Every row gives one point. The last column is the point's height on a tilted bowl or saddle (a function of degree 2), plus a little noise. Along how many of its main directions does it bend up, bend down or stay straight?

Points (17 x 4):
[[ 0.32 -0.24 -0.32  0.09]
 [-0.30 -0.22  0.24  0.05]
 [ 0.24  0.25  0.39  0.35]
 [ 0.04  0.38  0.00  0.12]
 [ 0.42  0.06  0.78  0.80]
 [-0.25 -0.28  0.03  0.03]
 [-0.96  0.35  0.03 -0.98]
 [-0.23  0.10 -0.31 -0.10]
 [-0.59 -0.41 -0.01 -0.12]
 [ 0.09 -0.37 -0.26  0.18]
 [ 0.17  0.57  0.24  0.43]
 [-0.35 -0.14  0.15 -0.08]
 [ 0.57  0.19 -0.54  0.12]
 [ 0.59  0.34 -0.59  0.23]
 [-0.09 -0.24 -0.08  0.05]
 [ 0.38  0.07 -0.12  0.03]
 [-0.23 -0.25 -0.87  0.47]]
Directions: 2 up, 1 down, 0 straight

Points, 16 rows:
[[-0.03  0.28  0.25 -0.04]
 [ 0.30  0.04  0.25 -0.05]
 [ 0.01  0.21 -0.90  0.94]
 [-0.65 -0.15  0.07  0.24]
 [-0.24  0.08  0.02  0.05]
 [ 0.14 -0.21  0.57  0.11]
 [-0.42  0.50  0.05  0.36]
 [ 0.14 -0.42 -0.50 -0.52]
 [-0.84 -0.19 -0.06  0.42]
 [ 0.07  0.20 -0.24  0.14]
 [ 0.49  0.14 -0.04  0.06]
 [-0.43  0.32 -0.13  0.44]
 [ 0.12 -0.15  0.26 -0.11]
 [-0.34  0.38  0.34  0.11]
 [-0.31 -0.13  0.83  0.44]
 [-0.30 -0.12 -0.87  0.43]]
Directions: 2 up, 1 down, 0 straight

Points:
[[ 0.54 -0.32 -0.26  0.54 -0.59]
 [ 0.23  0.06 -0.14  0.13 -0.12]
 [-0.03 -0.23  0.17  0.52 -0.07]
 [ 0.36  0.26 -0.33 -0.20  0.20]
 [ 0.08 -0.26  0.17 -0.80  0.58]
 [-0.02  0.28  0.81 -0.09  0.76]
 [-1.10  0.28  0.47 -0.15 -0.34]
 [-0.31  0.12 -0.03 -0.33  0.02]
 [ 0.23  0.26 -0.14  0.01  0.07]
 [-0.71  0.39 -0.03  0.60 -0.13]
 [ 0.46  0.27  0.20  0.09  0.08]
 [ 0.45  0.00  0.29 -0.26  0.19]
 [ 0.05 -0.06 -0.56  0.05 -0.18]
 [-0.07  0.30  0.36  0.35  0.23]
 [ 0.38 -0.50 -0.65  0.22 -0.39]
 [ 0.81  0.52 -0.28  0.10  0.16]
 [ 0.54 -0.06 -0.46  0.59 -0.47]
 [ 0.39  0.44  0.13 -0.31  0.56]
 [ 0.05  0.68  0.14 -0.16  0.61]
 [ 0.03 -0.51  0.46  0.33  0.12]
 [ 0.19 -0.07  0.20 -0.11  0.08]
 [-0.09 -0.57  0.13  0.16 -0.03]
 [ 0.18 -0.36 -0.18  0.44 -0.32]
 [ 0.02  0.44  0.22 -0.51  0.67]]
Directions: 3 up, 1 down, 0 straight
